Each wall is flat, endless, passes through zero and stands at right angles to its row. A trip goes straight from one point to another. List the walls that it crosses, first one first.

Walls:
(1): [0.26 0.70]
(2): [0.10 0.56]
(3): [-0.14 -0.10]
(4): [-0.42  0.14]
(5): [-0.03 -0.47]
(6): [-0.67 -0.43]
(7): [0.33 0.77]
Trips:
[ 0.29 -0.16] to [-0.05  0.35] -> 7, 1, 2, 5, 4
[-0.48  0.37] to [0.20 0.30] -> 3, 6, 4
[0.14 0.71] to [-0.08  0.37] -> none
[-0.12  0.24] to [0.03 0.40] -> none
[-0.04 -0.79] to [-0.56 -0.10] -> 4

Walls:
(1): [ 0.47  0.11 -0.30 -0.78]
(2): [ 0.12 -0.37 -0.33  0.12]
(3): [ 0.25 -0.46 -0.58  0.25]
(4): [-0.16 -0.54  0.42  0.23]
(5): [-0.15 -0.35  0.32 -0.51]
(6): [-0.29 -0.31  0.19 -0.15]
Trips:
[ 0.11 -0.38  0.14 -0.09] to [ 0.18 -0.40 -0.23  0.71] -> 1, 5, 6
[-0.51  0.14  0.02  0.25] to [-0.16  0.66  0.53  0.40] -> 6, 4
[ 0.60  0.04 -0.19  0.39] to [ 0.81  0.48  0.00 -0.06] -> 2, 3
[-0.20  0.04  0.04 -0.57] to [ 0.01  0.62 -0.18 -0.23] -> 6, 5
[ 0.02  0.34  0.03 -0.29] to [ 0.10 -0.37  0.87  0.02] -> 6, 4, 1
[-0.21 -0.44  0.79 -0.26] to [ 0.17 -0.43 -0.24 -0.12] -> 2, 1, 3
[-0.03 -0.19 -0.69  0.50] to [ 0.31 -0.02  0.11  0.17] -> 4

Walls:
(1): [ 0.08  0.12 -0.25 -0.33  0.44  0.03]
(2): [ 0.65  0.02 -0.20  0.56  0.32  0.19]
(3): [-0.33  0.85  0.12  0.13  0.42  0.22]
(4): [ 0.13 -0.20 -0.09  0.14  0.13  0.32]
(5): [ 0.30  0.20 -0.35  0.10  0.03  0.47]
(6): [-0.13 -0.26  0.06 -0.16  0.50 -0.62]
(7): [ 0.53 -0.09  0.68 -0.63  0.27  0.19]
(8): [ 0.51  0.21  0.39  0.39 -0.50 -0.07]
Trips:
[-0.66 -0.33 -0.17 -0.07  0.05  0.55] to [ 0.24  0.75  0.18  0.52  0.31 -0.26] -> 2, 8, 4, 6
[ 0.35 -0.25  0.57  0.03  0.69 -0.28] to [-0.17  0.00 -0.30  0.40 -0.62 -0.19] -> 1, 4, 7, 6, 2
[ 0.87 -0.10  0.08  0.68  0.21 -0.04] to [-0.09 -0.68 -0.40  0.29 -0.11 -0.38] -> 6, 7, 5, 8
[-0.27 -0.01 -0.10  0.29 -0.59 -0.72] to [ 0.09 -0.42  0.07  0.38  0.49 -0.49] -> 2, 8, 4, 1
